Each point is reached from the start by the listed moves, each made 0, 1 or 2 times, or once backwards (-1), plus a little noise. Say if it took an odd or an even number of moves. Then give how often each move was made.

Moves:
(1): [29 -1  7 -3  4]
(2): [ 0 29 -2 -5  4]
Start: [11  2 -4  5  8]
Points:
[11 30 -7 -1 13] -> odd (0, 1)
[11  1 -4  4  8] -> even (0, 0)
[-18  60 -15  -3  13] -> odd (-1, 2)

Moves:
(1): [15 -3  0 -1 -3  1  2 -1  0  0]
(2): [ 2 15 -2 -2  2  1  2  1  0 -2]
(3): [ 1  2 17 -3 -2  4  2  0  1  2]
(4): [ 1  1  2 21 -2  2  0  4 -2 -1]
(5): [ 2 -1  3  2 12 -1  0  1 -1  3]
(6): [ 1 -1 -2  0  1 16 -1  1 -1  1]
(7): [-2 -1 -2  1 -1  0 26  0 -1  5]
(8): [ 1 -1  2 -5 -2 -3  0 24  0  2]
Start: [ -4   7   5  -7 -15  -3   1   0  -3  13]
Points:
[ -1   4   6   4  11  14  26 -22  -8  24] -> odd (0, 0, 0, 0, 2, 1, 1, -1)
[  7  39  37 -36   0  21 -17   0  -2  14] -> even (0, 2, 2, -1, 1, 1, -1, 0)
[ 28  10  11 -44 -34  28  60  44  -4  25] -> even (2, 1, 1, -1, -1, 2, 2, 2)
[-15  36   3 -19 -12  -8  30  51  -4  19] -> even (-1, 2, 0, 0, 0, 0, 1, 2)
[ 16  26 -16 -35  -2   4  31  48  -7  22] -> even (1, 2, -1, -1, 1, 1, 1, 2)

Moves:
(1): [15 -1 -2  6 -4  0  0 -3  5 -5 -2  2  2  3 -3  6]
(2): [-3 11  0 -2 -2  2 -1  2 -1  1 -4 -3  0 -2 -3  3]
(3): [ 1  4 15 -6 -2 -3  0 -4  1  0 -3  6 -2 -4  5 -2]
(4): [-5 -1  4  8  3  3 -2 -2 -2 -3  0  0  0 -2 -2  1]
(5): [ 3  1 -1 -2 11  1 -1 -4 -1 -3 -1  0 -6  0  0 -2]
(6): [ 1  0  2 -7 -1 16  0  1  1  1  5  2  0 -2 -2  1]
(7): [ 0 -1  0  2  2  2 15  0  2 -3  2 -1 -3  1  4  3]
(8): [ 6  0  3  0  5  4 -1 17  4  5 -6  2  2  0  2 -3]
(9): [-6 -1  3  3  2  0 -3  1 15  1  1 -5 -5 -2  4 -3]
(10): [ 1  0  0  0  0  3  3 -5 -2 16 -1 -1 -2  3 -2  3]
(11): [ 0  5  3  0  3 -3 -1  2 -2  1 14  4  1  3 -1  3]
(12): [-6  1 -6  0  0  1 -1 -3  2 -1 -1 13  1  0  2  1]
(13): [ 0  2  2  1  1  2  3 -3  1  3 -1  1  9 -1  1 -4]
(14): [-3  4  1  0 -2  2  0  0 -1 -3 -5 -1  0 12  3 -2]
Start: [ -1   2  10   5   3  -2   0  -2   1  -4 -12  -1   1  -2   4  18]
Points:
[ -8  20  -1   2   9  23  31   7 -17  40 -38 -14  20   1  -2  18] -> even (-1, 2, -1, 0, 0, 0, 1, 1, -1, 2, -1, 0, 2, 0)
[-11  -6   6   8   2  30  -6  -8   9 -12   9 -24 -14  -5  -8  26] -> even (0, 0, -1, 1, 0, 2, 0, -1, 1, 0, 0, -1, -1, 0)
[-31   5  17  -1  -8  19  27   9  37 -16 -22 -18  -3   9  33   2] -> odd (-1, 0, 0, -1, -1, 1, 2, 0, 2, -1, -1, 0, 1, 2)
[ 26  25  10  27   8  60  14  28  16  -8 -30  -1  28   9  -7  26] -> odd (2, 2, -1, 2, 0, 2, 1, 2, 0, 0, 0, 0, 2, 1)
[ -9   5  10   4   8  57  28  19  15   6 -37  23  -2  20  17  17] -> odd (0, 0, 0, 1, 0, 2, 2, 2, 0, 1, -1, 2, 0, 2)
[ 23  12   2   3 -16   8  12 -16   8 -25   2   4  -8  31   3  38] -> even (2, 0, 0, -1, 0, 1, 1, -1, 0, 0, 1, 0, -1, 2)
[-26   6  -2  18  14  26  15 -11  32  23  19  18  -1  34  15  20] -> odd (0, -1, -1, 0, 0, 1, 1, 0, 2, 2, 2, 2, 1, 2)
[-43  51  43 -26  -7  10  -3 -23  19  29   3  10 -17  14  18  21] -> odd (-1, 2, 2, -1, 0, 1, 0, -1, 2, 2, 2, 1, 0, 2)

Moves:
(1): [26 -1 -2  1  2 -5  2  3 -3  2 -2 -7 -3  4 -1  2  0  4 -2 -4 -1 -6  0  6
  3]
(2): [ 3 16  2 -4  0 -1  6  5  6 -5  4  3 -2 -2 -4  1  2  0 -1  2  1  0  2 -2
  7]
(3): [-1 -1 13 -1 -1  6 -1 -2 -2 -1  2  1 -2 -4 -3  1 -2 -1 -4 -1  1 -1  0  6
  0]
(4): [ 1  5  1 17 -3  1 -3 -2 -3  1  4 -2  4  0 -2  3 -1  1 -2  2 -1  2 -3  1
  3]
(5): [-4 -1  5 -2 20  3  3 -3  4  6  2 -6 -1 -3  4  1  1  0  4  3 -2  3  0  0
 13]
(6): [ 6  0 -3  4 -3 17  1  6  5  1  1  0 -3  3  2  6  0  1  0  2  4 -1 -1 -1
 -5]
(7): [ 0 -1 -2  3  1 -5 12  1 -2 -5 -1 -2 -3 -3 -3  5 -2  2 -2  0  4  1 -3  3
 -5]
(8): [-2 -1  4  1  5 -6 -1 15 -2  4 -3  1  0  1  9  5 -2  5 -2  4 -7  4  2  2
  0]
(9): [ 1 -3  8  4 -4 -6  0 -2 21  0 -1  0  2  5  1 -2  7 -6  4 -4 -1 -8 -4  3
 -5]
(10): [ 3  4  1 -1 -3 -1  2 -4 -1 20  1  2 -3  0  3  3 -1  3 -3 -8  6  1 -2 -6
  3]
(11): [-5 -6 -5 -5 -3 -1 -2 -1  1  2 21 -2 -3  4 -3 -1 -3 -1  3  6 -2  1  2  4
 -2]
(12): [ 5 -1  0  2  7  0  2 -1 -4  0  4 20  4 -1  1 -1  2  1  2  2  2 -3 -5  7
 -1]
(13): [ 1  1  0 -3  2 -1  0 -1  1  4  0 -1 12  1  0  1 -8  0 -3  3 -3  3 -5 -2
  0]
(14): [-3  1  6 -1  3  0  3 -6 -6 -1 -1  6 -2 17 -1  1 -4  2  3 -2 -5  2  1  2
 -1]
(15): [ 2  2  2  2 -4 -3 -1 -4 -1 -4  0 -5 -2  1 18  1 -3  0  3  4  1 -2 -1 -3
  3]
(16): [-1 -4 -1 -3 -2 -2 -3 -3  1 -1  2  3  2 -1 -1 14  2 -2  3  1  1 -3  4 -1
  3]
(17): [-1 -2  5 -3 -1  3  5  1 -2  2  3 -4  5  4  1  0 13  0  2  3  4 -3 -1 -1
  1]
(18): [-4  3  0 -2 -1  0 -3 -6  5 -3  5 -2  2 -3  1 -1  3 19  1 -3  0  1 -2  0
 -2]
(19): [ 0  1  5  2 -4 -1  2  3 -2  1 -4 -1  2 -5 -4 -2 -3  3 16  2 -3  3  0  1
  1]
(20): [-2 -2  0 -3 -6  0  0 -3  2  4 -7  2 -3  3 -2 -3 -1  6  0 15  4 -5 -1  5
  2]
(21): [ 5  1  5 -5  4 -5 -5  6  2 -3  0  0 -1  4 -4  1 -6 -2 -1  0 17  3 -5 -3
  6]
(22): [ 5 -2  2  1 -4  1  1 -2 -1 -3 -1 -6 -2 -4  0  1  5 -1 -1  6 -2 18 -4  5
  1]
(23): [ 1 -1 -3  2  1 -3  4 -1  4  2 -2  2  9  1  4 -3 -2 -2 -2 -1  7  8 23  8
  3]
(24): [-6  9 -6 -3 -3  2 -5  1 -1  2 -1 -1  0  1  2  1  2 -3  3 -1  5 -2  0 13
  0]
Start: [ 12 -10  -7   9  -1   2   0   4  -7   5  -2   9   5   6  -7  -2  -5   4
 -14   1  -2  -1   1  13  -2]
Points:
[ 24 -47   1 -36 -42 -18  12 -25  -9  20  27  -2  28  35 -12  22 -15  -1
   8  37  49  36  -1  24  -1] -> odd (0, -1, 0, -1, -1, 0, 1, -1, 0, 1, 2, 0, 2, 1, 1, 2, 2, 0, 1, 1, 2, 2, 1, 0)
[ -8  37  -7  27 -60  25  -5  -4 -21  53  31  35  -1  29 -10  -6 -31  31
  21  45  10  -3 -44  34  -7] -> even (-1, 1, 0, 2, -1, 1, 0, 0, 0, 2, 2, 1, 1, 1, 1, -1, 0, 0, 2, 2, 0, 0, -1, 2)
[ 38 -39  -6  19  -2 -32  37 -15 -39  25  -3 -10  47 -39   9  29 -37  14
  -4 -11  -9  27  44  15   7] -> odd (1, -1, 1, 0, 0, -1, 2, 0, -1, 1, 0, 0, 2, -1, 1, 2, 0, 0, 2, -1, -1, 0, 2, -1)
[ 25   6  -1  36 -17   9   2  -7 -26  -3  31   8  29 -29 -24  -7  -4  40
 -38  -2  44  59 -43 -11  -3] -> odd (-1, 0, 0, 2, -1, 0, 1, -1, -1, 1, 0, 1, 1, -1, 0, -1, 1, 2, 0, -1, 2, 2, 0, -1)
